Each row is a point. Any point is a mix of the corners, with weights that add up to 1. It lies inside the corners' shape when no weight is negative. Say inside or outside, and name the corners with a negative weight.

Corners:
(1): [-0.44 -0.39 -0.04]
(2): [-0.33  0.94  0.65]
(3): [ 0.28 -0.50 -0.03]
(4): [ 0.24 -0.04 -0.21]
Points:
[-0.35 -0.30 -0.01] => inside
[ 0.31 -0.17  0.07] => outside (1)
[ 0.22 -0.55 -0.19] => outside (2)
[-0.37 -0.15  0.07] => inside
[-0.26  0.69  0.52] => inside

Corners:
(1): [-0.47  0.38 -0.52 -0.30  0.23 -0.15 -0.93  0.35]
(2): [ 0.17 -0.76  0.05 -0.37 -1.17 -0.34 -0.70 -0.39]
(3): [ 0.02 -0.53 -0.15 -0.11 -0.87 -0.09  0.79 -0.27]
(4): [-0.03  0.69  0.11  0.39 -0.01  0.71 -0.12 -0.20]
(5): [ 0.02  0.70  0.23 -0.45  0.02  0.27 -0.45 -0.55]
(6): [ 0.61  0.62  0.60  0.22 -0.07 -0.42  0.31  0.33]
(7): [-0.68 -0.05  0.03 -0.10 -0.01 -0.16  0.00  0.49]
(8): [-0.58 -0.19 -0.21 -0.03 -0.08 -0.28 -0.05 -0.20]
(9): [-0.05 -0.59  0.39 -0.08  0.54 -0.30 -0.10  0.71]
Points:
[-0.36 -0.16  0.08 -0.09 -0.03 -0.16  0.01  0.34] => inside
[ 0.28 -0.07  0.23  0.27 -0.88 -0.29  0.70 -0.09] => outside (1, 5, 9)
[-0.35 -0.24 -0.14 -0.18 -0.28 -0.07 -0.34 -0.09] => outside (6)
[-0.10 -0.04 -0.03 -0.23 -0.18 -0.16 -0.47  0.05] => inside
[-0.13 -0.25 -0.01 -0.26 -0.21 -0.27 -0.27  0.10] => outside (4)

Corners:
(1): [-0.94 -0.39 -0.08  0.52  0.33 -0.55 -0.17  0.20  0.04  0.32 -0.55]
(2): [ 0.40 -1.03 -0.02  0.15  0.72  0.31  0.01  0.04  0.78  0.82  0.23]
(3): [-0.03 -0.23  0.40 -0.04  0.11  0.43  0.54 -0.62 -0.03  0.08  0.25]
(4): [ 0.83 -0.17  0.67 -0.27  0.26 -0.39  0.26  0.43 -0.20  0.45  0.07]
(5): [ 0.68  0.30  0.13  0.08 -0.58  0.81  1.26  1.23  0.46 -0.34  0.19]
(6): [ 0.30 -0.03 -0.21 -0.51 -0.07  0.26  0.46 -0.36 -0.31  0.51  0.01]
(7): [-0.73  0.01 -0.24  0.49 -0.68 -0.17 -0.64 -0.46 -0.65 -0.30 -0.10]
(8): [-0.52 -0.31 -0.61 -0.11 -0.30 -0.12  0.23  0.82  0.06 -0.43 -0.03]
(9): [-0.77 -0.51 -0.03 -0.08 -0.74  0.18 -0.25 -0.08  0.70 -0.01 -0.36]
(10): [ 0.10 -0.07  0.00  0.16 -0.05 -0.27 -0.14  0.16 -1.33 -0.18 -0.94]
(11): [-0.17  0.16 -0.32 -0.28  0.39 -0.19 -0.77 -0.11  0.69  0.26  0.12]
(12): [ 0.61  0.21  0.16  0.60 -0.23 -0.38 -0.08 -0.43  0.50 -0.34  0.13]
Points:
[-0.39 -0.03  0.03  0.30 -0.24  0.08  0.09 -0.24 -0.06 -0.31 -0.19] => outside (2, 4, 6)
[-0.25 -0.26 -0.19 -0.03 -0.17  0.11  0.12  0.34  0.06  0.00 -0.08] => outside (12)
[ 0.05 -0.25  0.13 -0.04  0.02  0.09  0.12  0.04 -0.15  0.29 -0.22] => outside (8, 12)
[-0.31 -0.11 -0.27  0.14 -0.17 -0.17 -0.46 -0.37 -0.41 -0.12 -0.27] => outside (1, 4, 5)
[-0.40 -0.17 -0.10  0.29 -0.11 -0.15 -0.15  0.12 -0.37 -0.04 -0.17] => outside (6, 9, 12)
[-0.09 -0.20  0.05  0.14 -0.14 -0.09 -0.05  0.11  0.09 -0.03 -0.21] => outside (6)
[-0.06 -0.10 -0.13 -0.03 -0.23  0.16  0.24  0.41  0.28 -0.10 -0.01] => inside

Corners:
(1): [ 0.33  0.18 -0.23  0.52  0.07  0.12  0.35  0.31  0.32  0.44  0.59 -0.46
 -0.40 -0.17]
(2): [ 0.01  0.45  0.59  0.62 -0.09 -0.39 -0.36  0.58 -0.03 -0.11  0.47 -0.08
 -0.70 -0.07]
(3): [ 0.07  0.05  0.00  0.39  0.79  0.71  0.20 -0.48 -0.63 -0.47  0.28 -0.07
 -0.73  0.34]
(4): [-0.04  0.20 -0.50 -0.37 -1.06  0.60 -0.28  0.10  0.03 -0.10 -0.48 -0.15
 -0.26 -0.10]
(5): [ 0.10 -0.69 -0.02 -0.07 -0.37 -0.50  0.35 -0.46  0.01  0.76  0.00 -0.25
  0.75 -0.28]
(6): [-0.71 -0.79  0.38 -0.47 -0.79 -0.68  0.46 -0.26 -0.17  0.69 -0.45 -0.41
  0.26 -0.37]
(7): [-0.03  0.15  0.01 -0.83  0.70 -0.23 -0.38  0.53  0.45 -0.30  0.58 -0.05
 -0.27 -0.03]
(8): [-0.09 -0.19 -0.13 -1.00 -0.10  0.58  0.07 -0.20 -0.07 -0.36  0.45  0.36
 -0.18  0.23]
(9): [-0.21  0.03  0.04 -0.39 -0.13  0.10 -0.28  0.45 -0.02  0.40 -0.04  0.15
  0.06  0.39]
(10): [-0.65 -0.22  0.14  0.52  0.49 -0.53 -0.90  0.55  0.32 -0.35  0.65  0.55
 -0.99 -0.20]
(11): [ 0.12  1.52 -0.57  0.31 -0.57  0.27 -0.60  0.85  0.58  0.87 -1.00  0.62
  0.56 -0.57]
(12): [-0.25  0.62 -0.38  0.64 -0.13  0.30 -0.09 -0.20 -0.05  0.21  0.18 -0.26
 -0.13 -0.49]
(13): [ 0.39  0.78  0.21 -0.16  0.41  0.64 -0.18 -0.12  1.22 -0.03  0.71 -0.02
  0.47 -0.34]
(14): [-0.17 -0.10 -0.21 -0.53 -0.10  0.10  0.39 -0.04  0.50 -0.39 -0.02 -0.22
 -0.39  0.68]
(15): [-0.15 -0.87  0.09 -0.90  0.26  0.55 -0.04 -0.13  0.12 -1.17  0.53 -0.01
  0.28  0.02]
Points:
[-0.07 -0.09  0.05  0.00 -0.04 -0.04  0.01  0.00  0.08  0.11  0.21 -0.07
 -0.10 -0.10] => inside
[-0.04  0.08 -0.17 -0.22 -0.18  0.33 -0.04  0.01  0.05 -0.07  0.16 -0.01
 -0.22 -0.02] => inside
[-0.11 -0.02 -0.06  0.08 -0.19  0.01 -0.01  0.16  0.04  0.08  0.09 -0.05
 -0.20 -0.01] => outside (7, 13)
[-0.05  0.15 -0.04 -0.36  0.25  0.07 -0.17  0.18  0.29 -0.13  0.36 -0.04
 -0.13 -0.08] => inside
[-0.14 -0.20  0.01 -0.38 -0.04  0.19 -0.08  0.05  0.11 -0.29  0.25 -0.02
 -0.08 -0.04] => inside
[-0.29 -0.43  0.17 -0.19  0.04 -0.03  0.01 -0.25  0.03 -0.12  0.39  0.01
 -0.05 -0.05] => outside (1, 4, 7, 11)
[-0.07  0.40 -0.15 -0.26  0.17  0.26 -0.22  0.35  0.40  0.05  0.12  0.14
 -0.32  0.11] => outside (2, 5, 12, 15)
[-0.03  0.20 -0.13 -0.12 -0.21  0.24  0.02  0.01  0.15  0.11  0.03 -0.15
  0.04 -0.14] => outside (10)
